Each point is reached from the start by the listed moves, each made once or not at all, plus a little noise. Is the number of moves made odd or even? Then give how often each move was made.

Moves:
(1): [43 -1  3 10]
(2): [ 10  48  14 -31]
(3): [  1 -33  62 -18]
Start: [-3 -3 -2  6]
Points:
[ 47 -35  61  -2] => even (1, 0, 1)
[  8   6  76 -40] => even (0, 1, 1)
[ 10  44  12 -25] => odd (0, 1, 0)

Moves:
(1): [ 42  -6  15   1 -11  -6  -1  14   0  -5  -8  13  -4]
(2): [ -5  53  -8   9  -6 -12  -4  -8 -17  -8  -4 -23 -10]
(3): [-21   0  60  -1   9  16  -8  -4   8   3  -8  -2  -4]
(4): [ -4  -8   1  49   0  -5 -17  11  -3  -7  -2  -2  -2]
(5): [ 24 -14 -11   3  60  10 -19  -8  11  -3 -22  -6   8]
(6): [ -9   3  -3   2 -20  74   1  10   2  10  -4 -18  -3]
(7): [ -2  -1   1  15  18  -1  61   0  -8  -9 -14   0   3]
(8): [-2 -1 -2 -6 -3 -7 -2 45 -1  5 -3 -8 -2]
(9): [ -1  13 -17  20  -1  -2   8   6  64  -2  -6  -5 -15]
(10): [ 5 11 16 16  6  1  8 -3 -4 46 -3  8  0]
(11): [ 12   7  -2  13  29  12   3   1  -2 -12  55 -21   2]
(12): [-4 16 -1 -3 12 -1 -5  1 -9 -8  9 36 -2]
Start: [ -3   0   9  10  14 -18   7 -24  25  11 -35  20  -6]
Points:
[ -9   5  -8  79  15 -25  -2  -7  85   5 -41  14 -23] => even (0, 0, 0, 1, 0, 0, 0, 0, 1, 0, 0, 0)
[  5  76  69  50 -11  47   9  37  75  60 -69 -14 -45] => odd (1, 1, 1, 0, 0, 1, 0, 1, 1, 1, 0, 0)
[ 61  10  25  91  91  67 -23   4  17  34 -10  33  -9] => odd (1, 0, 0, 1, 1, 1, 0, 0, 0, 1, 1, 1)
[ 52   6   7  60  62  52  62  40  87  54 -93   5 -20] => odd (1, 0, 0, 0, 1, 1, 1, 1, 1, 1, 0, 0)
[  4  60  87  47   7  47  62  28   5  53 -77 -10 -26] => odd (1, 1, 1, 0, 0, 1, 1, 1, 0, 1, 0, 0)
[  5  11 -11  93  43 -13   1  -5  84 -11  12  -8 -22] => odd (0, 0, 0, 1, 0, 0, 0, 0, 1, 0, 1, 0)
[ -3  49  61  95  90  71 -31  20  18  44 -24 -52 -20] => even (0, 1, 1, 1, 1, 1, 0, 1, 0, 1, 1, 0)

Moves:
(1): [ 24  -3  -1   4   1  -7 -11  -4  -3   2  -4  -5   3  -4   2   5  -2  -2
  -5  -1   1   6  -5   7   9   5]
(2): [  7  32   4   0   6   5   2  19   3   0  -6   6   5   8   7   8  -1  -5
 -10  -3  -1  16 -11  -4  -1  -2]
(3): [-7  4 20  7  1 -8  3 -4 -5  3 -1 -1 -2 -4 -1 -6 -2 -2  2  6 -6  2  0  0
  0  0]
(4): [ -3   4  -5  25  -5   0   8   5  -2  -1   2   2 -14   2  -5   5   4   9
  -1   1  -7  -7  -8   1   1   0]
(5): [ -3  -2   1  11  30   9   0  -5  -4  -8   0  -7  13  -3   6  -6   7  -2
   1   0   4   5 -11   5   5  -6]
(6): [ 14  -4   9   3  -4  34   4  -3  -1  -7  -8   7  -2   0  -2  -6 -10  -3
   1   7  -3   8  -1  -8   9  10]
(7): [  1  -6   2   7  -5  -3  37   1   0   2   1  -8  -4   9  -6 -12  -3  -3
  -8  -3   6  -9  -6  -1  -2  -4]
(8): [ -5 -12  13  -8   1   1   3  37 -12 -10  -1  10  -3   8   4   5   7  13
   7  -6  10  -4  11  10   0   6]
(9): [  6  -2   0  10  11   1  10  10  29   4  -5  -7   1  -4   4   8  -6  -5
   5  -6   5 -10  11  -6  -9   9]
(10): [-8 -7  3 -5  6  8 -3  3 -4 31 -5  1 -4 -7 -4  7  2 -6 -2  5 10 -2 -3  8
  4  1]
(11): [  2   7   9   2 -10   4   7   0   1  -5  25   6  -1   1   1   2  -1   1
   9  -9  -8  -3  -2  10   5  -4]
(12): [  1  -9   1  -7  15  -8   7 -10   5  -1   2  33 -17  -4   3   9   2   4
  -6 -10  -4   8   6  -5  -4   8]
(13): [ 0  7 -2  3 -3 -4  1 -5 -3 -6 -3 12 20 -4 -2  5  3  2  1  3 -2 -7 -4 -2
  7 -6]
(14): [ -3  -9   6  11   5  -1  -1  -3  -2   4   8  -3   5  37   5   5  -2  -3
   5   6   9   7   5  -1 -11   7]
(15): [ -6  -5  -2  12 -12   3   0   2  -3   5   0   3   7 -11  26  -4  -7   3
   1  -4   4  11  -5  -3  -2   9]
(16): [ -5  -4   6 -10   8  11  10 -11 -13 -12  -9 -10  -7 -12   8  30 -10   5
   4  -4   5  -9  -3   2   4  -8]
(17): [ 2  2 -1  0 -6  3  7  0 -2  2  0 -6  6 -2  7  6 26  4 -3 -1  0  2 10 -7
 -1  3]
(18): [  5   7  10  -3  -1   2  -5  -2   3   9   0  -6  -1   6  -1  -4   0  22
  -5   1   2  -2 -10   1   6   5]
(19): [  5  13  -6   1   4  -8   2   1  -4   8  -8  -1  -3  -6  -5  -6   1   3
  32  -8  19  -4  -2   4 -11   3]
(20): [  9   2  -7  -4   3  -6   7   5   5  -5  11   3   3   1  17   7  13   6
   7  29  -4  -1 -18  -7   5   2]
(21): [ -3   2  -1   3 -13  -9 -14   3   8  -2   5   5  -6  -6 -10  -4  10  -7
 -11   8  33   2   2  -3  -3   1]
(22): [ -4 -12  -5   0  -4   4   3   7   6   4   3  -6   2  -7 -13  11  -4   6
  -4   5   3  22   1 -11   2  -5]
(23): [  5   6  -5  -6  12   6   4  -1 -12   7   2   5  -2  -4   6  -6 -14   3
  -5   3   2  -1  31  -4   6  -4]
(24): [ -3   8   0   4  -7  -6   1  -1   8  -5 -10   6  -3   3   1  -1   0   2
  -3   3   4   7   6  32   2   5]
Start: [ -4  -3   2  34  -3 -11   6  -7  -4  -1 -19  -3 -11  21  17   7   4  26
   2 -21   4   4   2  -2  13  -1]
Points:
[ 21 -15  25  95  18  47  21  -9  -4  25  -7  -4   3   5  37  56 -28  51
   0  -5  63  27   2  -3  49  15] => odd (1, 0, 0, 1, 1, 1, 0, 0, 1, 1, 1, 0, 1, 1, 1, 1, 0, 1, 0, 0, 1, 1, 1, 0)
[ 13  30  48  44  17  19  62  -5 -26  27 -38  -1  -2  49  30  34  -5  43
  29  18  38   1 -51 -10  23   8] => odd (0, 1, 1, 0, 0, 1, 1, 0, 0, 1, 0, 0, 1, 1, 0, 1, 0, 1, 1, 1, 0, 0, 0, 0)
[ 40  46  11  52 -19 -14  51  14 -16  42  -6   2  18  13  57  19  32  50
  19 -13  30  10 -53   3  32  10] => odd (1, 1, 0, 0, 0, 0, 1, 0, 0, 1, 1, 0, 1, 0, 1, 0, 1, 1, 1, 1, 0, 0, 0, 0)
[ 11  14  66  46   5  19  87  24 -37  19 -12  43 -12  43  71  52  21  64
  38 -13  40  17 -31  -2  26  32] => even (0, 1, 1, 0, 0, 1, 1, 1, 0, 1, 1, 1, 1, 1, 1, 1, 1, 1, 1, 1, 0, 0, 0, 0)
[  8   1  41  74  19  33  45 -15  -8   5 -29 -24 -26  41  38  37  -8  55
   7  -9   9  -3  38 -21  18  21] => odd (0, 0, 1, 1, 0, 1, 0, 0, 1, 0, 0, 0, 0, 1, 0, 1, 1, 1, 0, 0, 0, 0, 1, 0)
[ 27  -8  37  79   5 -16  54 -25  -6  26 -27  40 -29  59  22  20   9  52
  -9  24   7  11 -35  22  39  28] => even (1, 0, 1, 1, 0, 1, 1, 0, 0, 1, 0, 1, 1, 1, 0, 0, 0, 1, 0, 1, 0, 0, 0, 1)
[ -1  10  29  21   9  30  20  37 -20  28 -52  52 -44  -8  33  44 -20  65
   3 -24  87  53  27  18  25  26] => odd (0, 1, 0, 0, 0, 1, 0, 1, 0, 1, 0, 1, 0, 0, 1, 1, 0, 1, 1, 0, 1, 1, 1, 1)
[ 16 -21  -2  64  14 -35  19  -9  26  27 -23  44   1  33  68  45   7  23
   6   4  26  21  -6  23  15  41] => odd (1, 0, 0, 0, 0, 0, 0, 0, 1, 1, 0, 1, 1, 1, 1, 0, 0, 0, 0, 1, 0, 0, 0, 1)
[ 18  28  41  63  12 -27 -13   8  19  42 -30   0  11  44  15  32   5  19
 -16  -2  54  16 -12   0  16  15] => odd (1, 1, 1, 0, 0, 0, 0, 0, 1, 1, 0, 0, 1, 1, 0, 0, 0, 1, 0, 0, 1, 0, 0, 0)
[  6   7  51  38  19  26  36 -13 -16  28 -26  25 -22  34  81  59  16  52
  -2   9  14  44 -27 -29  23  32] => odd (0, 1, 1, 0, 0, 1, 0, 0, 0, 1, 0, 1, 0, 1, 1, 1, 1, 1, 0, 1, 0, 0, 0, 0)
[ 24  11  44  85  47 -21  41  43  18 -11  10  33   2  53  40  60  21  70
   9  -8   4  37 -32  -2  31  22] => even (1, 1, 1, 1, 1, 0, 0, 1, 1, 0, 1, 1, 1, 1, 0, 0, 0, 1, 0, 1, 0, 1, 0, 0)
[ 14 -29  25  58  74  -6  88  19 -23  10 -24   6 -39  -4  59  58  30  50
  -2 -11  24 -15  16   4  32   8] => odd (1, 0, 1, 1, 1, 0, 1, 1, 1, 1, 0, 1, 0, 0, 0, 1, 1, 0, 0, 1, 0, 0, 1, 0)

Moves:
(1): [  9 -11 -13 -10   0  -8  -7  19 -11  -9   9   0   6   3  -7 -13  -7  -7
  -1   5   1 -13 -19   3   6 -16   2]
(2): [ -4   8  -5  -7   0  -4   0 -14  -9   0  -5  -1   8   0  -5  16  -9   8
  -2   8  -4   0  10  -3 -16  -4   8]
(3): [ 18 -10  14  11  -3  10 -12   7  -2  -7  -3  15   1 -17   0  -9  -2  -3
   4  -1  -4 -11   6  -6   4  -8  -8]
(4): [  3  14 -12  10  -8   8 -14 -11   7   0  -4  -5 -30   2   4  -8   1 -17
 -11  -5 -11   1 -16   6  -4  12   0]
(5): [-12   5   4   2   2  -3   5 -16  -4   7  -8  11   1  -1   6   0   1  -5
  -1  -2  -6  -2   7   5   9  16 -14]
(6): [  9 -13  -4  18  -4  14  16 -16  -6   6   9  14   8   8   9   9  12  -5
   2   5 -10  -8  20  -2  -7   5  -1]
(7): [ 10  -8   1 -12   2 -17   8   3   5  -4  -1   4  -7   2  -4   9 -12   7
  -1   0   4  -6  -5  -6  -2   3 -12]
(8): [ 12  20  -4   4   7   6  -4  -3   3  -5 -11   2  -5   8   1   1   0  -3
  12  -1  -2   7  -6   5  -5   3   1]
(9): [  0  11  -6   2 -10  -5  -3  -4  11   0   4  -3  10   1   2   5  -1  -2
  -6  -4  -4  -4   1   2  -8   7   4]
(10): [ -4   2 -12   0  -7  -6 -12  -1 -11  23 -14   0  -6  -5   3   0   6   4
   4  -1  -7   3   6   3  -2   5   7]
(11): [-12  -1  -4   3 -19  -7   4  11 -13   1   4  17 -10 -14  -7  -4  -6  18
  15 -11  -4   8 -21   1  -4   2   0]
(12): [ 2 -2 -1  4  1  4 -4  1 11 -6 -4  5 -5  2  5  7  0 -5  1  3 -3 -2 -6 -7
 11 -1  1]
(13): [ 10 -18   4  23  -8  -6  -5  -2 -21  -6   6   3  18  -1  -4   0   7  -8
  -8  14  14  13 -12  -6  -5  -8   2]
(14): [ 1 -7 14 -2 -2  2 -2 -1 -3  2  0 -2  0 11 -5  5 -4 -2  3  2 -5  8  6  5
 -2 -5  2]
(15): [ -4  -3   1 -10 -18 -10   8   0  -3   7  -9  -4  -1  -1  15  -1 -16  10
   1  -8  19  11  -8   6 -10  -9   0]
(16): [ -7  -4  11   2  -2  -7  11  -3 -20  -3   5 -13  -2 -11  26   5  -4   8
  -5   2   1   2   2   5   3  -1   9]
(17): [  4  10   4   3  -4  -6   8  -7   6  -8  -5  -2   2   4  -6 -13  14   0
  -5   8  -1 -12   1  -4   5  -8   7]
(18): [  5 -14  -1   1  12  14 -16  -8   9  -1  -2  -1  17  13 -10 -13  -1  16
   3  12  -1   3 -20   2  -9   1  17]
(19): [  7  -9  -4   8  -9   2 -10 -10  -7   3  -3 -14   9  -8  -7  13   8 -15
  20  -1   4 -15  -7  -6  -5   6   8]
(20): [ -4  -1   2   3  -2  -1  -2  -6   6  14  12   2   3  -3   9  -2 -18   3
   3  16   4  11   1   1  -7   1  18]
(21): [  4   0   0   6  -1  -4 -11  -8  -1   0  11   5  -2   3   1   6  -3   4
  -2 -10   3  -3  -5   2   3  -6   0]
(22): [  1  -3  -8  -8   2  -6   3  -9  17  -8  -5  -2  13  -4 -12   1   6  -4
   3   0  -6  10  12  20   2 -11  10]
(23): [ -3 -12  -1  18   4  -5  -3   2  -4  -8  -3   5  -6  -4   6  -8   4  -4
   3  -5  -1  -4  21  -4   5   5  -4]
(24): [  6  -3   4  18 -15   7  -4   2  -5  18   0   6  -4   0  -3   0  -8  -2
   0  -2  11  -5  -3  13   4  10  22]
Start: [  0  -2  -4 -14 -10   4   8  -7 -13  -2  13  -3 -23 -13  17  17   8  -7
   1   5   5  11  22   0  -7  14  -1]
Points:
[  6 -47 -40 -13 -24 -23  -3 -37 -23  28  28  49   0 -12   7   9 -12  23
  26  18 -20  14  -3  28 -19  14  25] => even (1, 0, 0, 0, 1, 1, 1, 0, 0, 1, 1, 0, 0, 0, 0, 0, 0, 1, 0, 1, 1, 1, 0, 0)
[ 32 -38 -34  22 -49 -16 -55 -34  11  24  -6  35 -32 -23  33  -9 -41 -11
   0   1   4   1  -7  39  -5  24  43] => odd (1, 0, 1, 1, 1, 0, 1, 0, 1, 1, 0, 1, 0, 0, 1, 0, 0, 1, 0, 1, 1, 1, 1, 1)
[ 35  16  12   2 -39 -18   5 -43 -24   6 -18  32 -29 -16  23  25 -27  10
   5  -4  24  -9  19  12 -15  11   3] => odd (0, 1, 1, 0, 1, 0, 1, 1, 0, 0, 0, 0, 0, 0, 1, 0, 1, 0, 0, 0, 1, 0, 0, 1)
[ 19 -26 -21  63 -68  -9 -23 -45 -55  10   9  55 -22 -28  30   2   7 -33
   3  38 -36   0  28  -7 -23  17  24] => odd (1, 1, 1, 1, 1, 1, 0, 0, 1, 1, 1, 1, 1, 1, 0, 0, 1, 0, 0, 1, 0, 0, 1, 0)
[  4 -14  -1  49 -65 -19 -12 -55 -76  32 -29  -8  -5 -24  56  59  -9 -22
  23   9  21  23  34  18 -28  37  46] => odd (0, 1, 0, 0, 1, 0, 0, 1, 1, 1, 0, 1, 1, 1, 1, 1, 0, 0, 1, 0, 0, 0, 1, 1)
[ 14 -64   4  32 -64 -45 -20  -8 -87  12  19  21  -7 -61  36  17 -19 -15
  32  19   0   1  11  -4 -16  22  12] => odd (1, 0, 1, 0, 1, 0, 1, 0, 1, 1, 1, 0, 1, 1, 0, 1, 0, 0, 1, 1, 0, 0, 1, 0)
[ 16 -43 -30  49 -86   5 -36 -38 -53  40  15  41 -21   9  28   9 -10  -8
   2   4   1  22 -49  31 -24  28  41] => even (1, 0, 0, 1, 1, 1, 0, 0, 1, 1, 1, 1, 1, 1, 1, 0, 0, 1, 0, 0, 1, 0, 0, 1)
[ 48 -14 -37  63 -58  39 -52 -59 -20  27 -32  15 -27 -15  37  27   3 -23
  32   5 -10 -15  19  10 -51  47  54] => odd (0, 1, 1, 1, 0, 1, 0, 1, 1, 1, 0, 1, 0, 0, 1, 0, 0, 1, 1, 0, 0, 0, 1, 1)
[ 36 -63 -19  67 -50   4 -23 -34 -95  26   0  36  12 -40  17  26  21 -45
  24  23   3 -32  50  -3 -15  24  22] => even (1, 1, 1, 0, 1, 1, 0, 0, 0, 1, 0, 0, 1, 0, 0, 0, 0, 0, 1, 0, 0, 0, 1, 1)
[  7  17  12  20 -24   0 -10 -65 -19  -5  13  13 -46 -34  58  17 -13 -11
 -16  25 -13  -4  21  -2   1  15  21] => odd (0, 1, 1, 1, 1, 0, 0, 0, 0, 0, 0, 1, 0, 0, 0, 1, 1, 0, 0, 1, 1, 0, 0, 0)

Moves:
(1): [  7  10  12  -7  11  20   8 -10  -4  -7   2 -14  23   7   7 -13   4 -10
   3  -1  -4   6  -3  -7   2  -7]
(2): [ -8  -5   0   9  12   5   1 -10   8  -7 -11   0  13  22  -9  -1 -21  -4
   4   2  -8  -7   2   3   7   1]
(3): [  1   2  -5   0   3 -13   0   6  -3   0   4   7   2  20   3   9  10  -9
  19  13 -13  -2   1  -5  10  17]
(4): [  0  -1 -15  12  -3  -5 -11   1   8  14  -8  -2  -9  -1  -1  13  -1   1
  -2   7  -1  -3   1   4  -1   0]
(5): [ -5   4  -7  -1  20   4 -13 -15   5 -10 -12 -13   7   1   2  -3  -7 -14
   1   6  -4   4  -2   1  -3  -6]
(6): [  2   6 -15   8  -1   7 -10   3   2  -4 -13  -2   7   9   6  -4  -6   7
   4 -15  -3 -19   0  -8 -28  11]
(7): [ -1  15   1  -2   5  10  -3  -1   5  15  -3   3 -11  -3   0 -22 -17 -13
  -3   5  -1  10  -8   5   7  -4]
(8): [  0  12 -15   9  11 -17  14  18  12   6  -5  -8 -11  -9  18  -5   0   4
  -2  -6  -5  -2   2  15   0  19]
(9): [ -3  -3   1  -4   9  -9   8   1   8   0  13  -5  -5  13  -1 -14  -3   7
  -3 -10  13  13  -1  -3  16   0]
(10): [ -5   9   0   1   5 -16  -1  -6   3  10   0  -7  10  -6  -3 -22   3   4
  -1   1   0  -5  -9   9   4  -9]
(11): [  0  11  -1  12   9   4   6   0  19 -14 -14  -5   1 -12  -3 -15   3   3
 -14   0   7 -13   9  10  -4   5]
(12): [ 10  -7  -2   8  -3   8  -5  15  -7  -2  -5   7 -17  -3  -2   8  17  12
   0  19  -5 -11  -6  16  -1  -5]
(13): [  9  -3  -8  20  16   9  11  -4   1 -34  -6  -2  20  -8   3  14   5  -6
   7  -1  -5 -11  -6  -6   0  32]
(14): [ -1   7   8  -3  -4  13  -2  17  -7   3   2   7   7  -3   8 -11  10   7
 -13   1   1   5  -6   9  -2   9]
(15): [ -6 -11  -5  11  -6  -2  -2   5 -10   2  -4   4  -2  16   7  -5  -6  -9
  13   3   3  -5   6   2  -2   1]
(16): [  9  -9   0  -8   2   1  13  -4 -13   0  14   4  -7  -6  -8   3  10  -7
  -2   6   0  15  -1  -6   3  11]
(17): [  8  -6   5 -12  -2  -1 -17 -13 -10   1   3 -10  -3   5  -5   2   0 -14
  10  -8  -4  -4   5  -8   8 -11]
(18): [-11 -18  13   2   3  -2   0  11  -2   6  -6   3  -5   7   4  -3   3   9
   9   4   3  -8  -1   6   8  -5]
(19): [  6   6  15  -9  13  -4   4   7  -5   4  27  -9   5  23  22 -18   3  -3
   6  11   0 -19   1   4  22   7]
(20): [ -4   9   6   9   8  19   3  21  -3  -3  10   4 -12  -1   5  -4   0  14
   0   1   6  -5   5   3  18  13]
(21): [-13   0   6 -14  -7   1   8   6   0  10   0  11   4   4  -5  -1   1   5
  -5   0   3  -3 -14  14   4   0]
(22): [ -3  13  12   2   8  -4   2  11  -4   8  -4 -13   1  13  -4  -7 -10  -7
   7 -19  12   3   1  -9  -2  -6]
(23): [-15  -7   6   4 -24 -28   4 -13  -6  10 -13 -14  -3  -6  -3   1   2   4
 -20 -13  -1   4 -10   5 -19  -2]
(24): [ 17   4   5  -1   6  20  20 -23  -9  -1  13  18  -2 -15  -9  17   7  -9
  -7  -4  -6  28 -10  -2  -1   7]
Start: [ 12   3   9  -1  11   7   4 -19 -14 -10  -2  -1   9  -4   9  10  -2  -5
   1   2  -5   5  21   9   1   3]
Points:
[ 45  32  39  21  95  71  35 -31 -20 -23  10 -28  44  45  18 -52 -12 -45
   5 -19   3   3   4   1  32  54] => odd (1, 1, 0, 1, 0, 1, 1, 0, 1, 0, 1, 0, 1, 1, 0, 1, 1, 1, 1, 0, 0, 1, 0, 1)
[ -7  12  27  11  45  37  -3 -73 -13   9 -39 -32  33  55  19 -43 -39 -51
  -3  -3 -19 -23  -1  35  -1   2] => even (1, 1, 0, 1, 1, 1, 1, 0, 0, 0, 1, 0, 0, 0, 1, 0, 1, 1, 1, 0, 1, 0, 1, 1)
[ 36   2  -4  11  55  12  -1 -23 -37   5  11   4  -2  24  22  13  36 -13
  26  51 -36 -16  -8  28  11  32] => even (0, 0, 1, 1, 1, 1, 0, 0, 0, 1, 0, 1, 0, 0, 0, 1, 0, 1, 1, 0, 0, 0, 0, 1)
[-19  -6  18  34  34  -5  21 -16 -27 -19 -57 -45  57  54  26 -14 -30 -28
  33 -53 -14 -47   4  16 -23  40] => odd (1, 1, 0, 0, 0, 1, 0, 1, 0, 0, 0, 0, 1, 0, 1, 0, 1, 1, 0, 0, 1, 1, 1, 0)
[  6  57  33  23  46  42  49  17 -21 -18 -17 -26  29  -3   5 -78  19  19
 -36 -25  22  -6 -27  37  -2  51] => even (1, 0, 0, 0, 0, 1, 1, 0, 1, 1, 1, 1, 1, 1, 0, 1, 0, 0, 0, 1, 1, 1, 1, 0)
[ 40  43 -10  47  68  70  44   4 -24 -26  -6  25   6 -27  15 -16   7   7
 -13  12 -29   3 -14  45   9  88] => odd (0, 1, 0, 0, 0, 1, 1, 1, 0, 1, 0, 1, 1, 1, 0, 1, 0, 0, 0, 1, 0, 0, 0, 1)
[ 15  30  16  46  56  42  47 -44 -30 -37 -19 -12   1 -28  -1  -6 -16 -48
 -18 -13   7  39   4  11   1  53] => even (0, 0, 0, 0, 1, 0, 1, 0, 0, 0, 1, 0, 1, 0, 1, 1, 0, 0, 0, 1, 0, 1, 1, 1)
[ 22  52  32  35  76  80  47 -11  -3 -38  -3   2  43 -16  27 -71  10  10
 -16 -16   6   7  -9  26  23  56] => odd (1, 0, 0, 0, 0, 1, 1, 0, 1, 1, 1, 0, 1, 1, 0, 0, 0, 1, 0, 1, 0, 0, 0, 1)
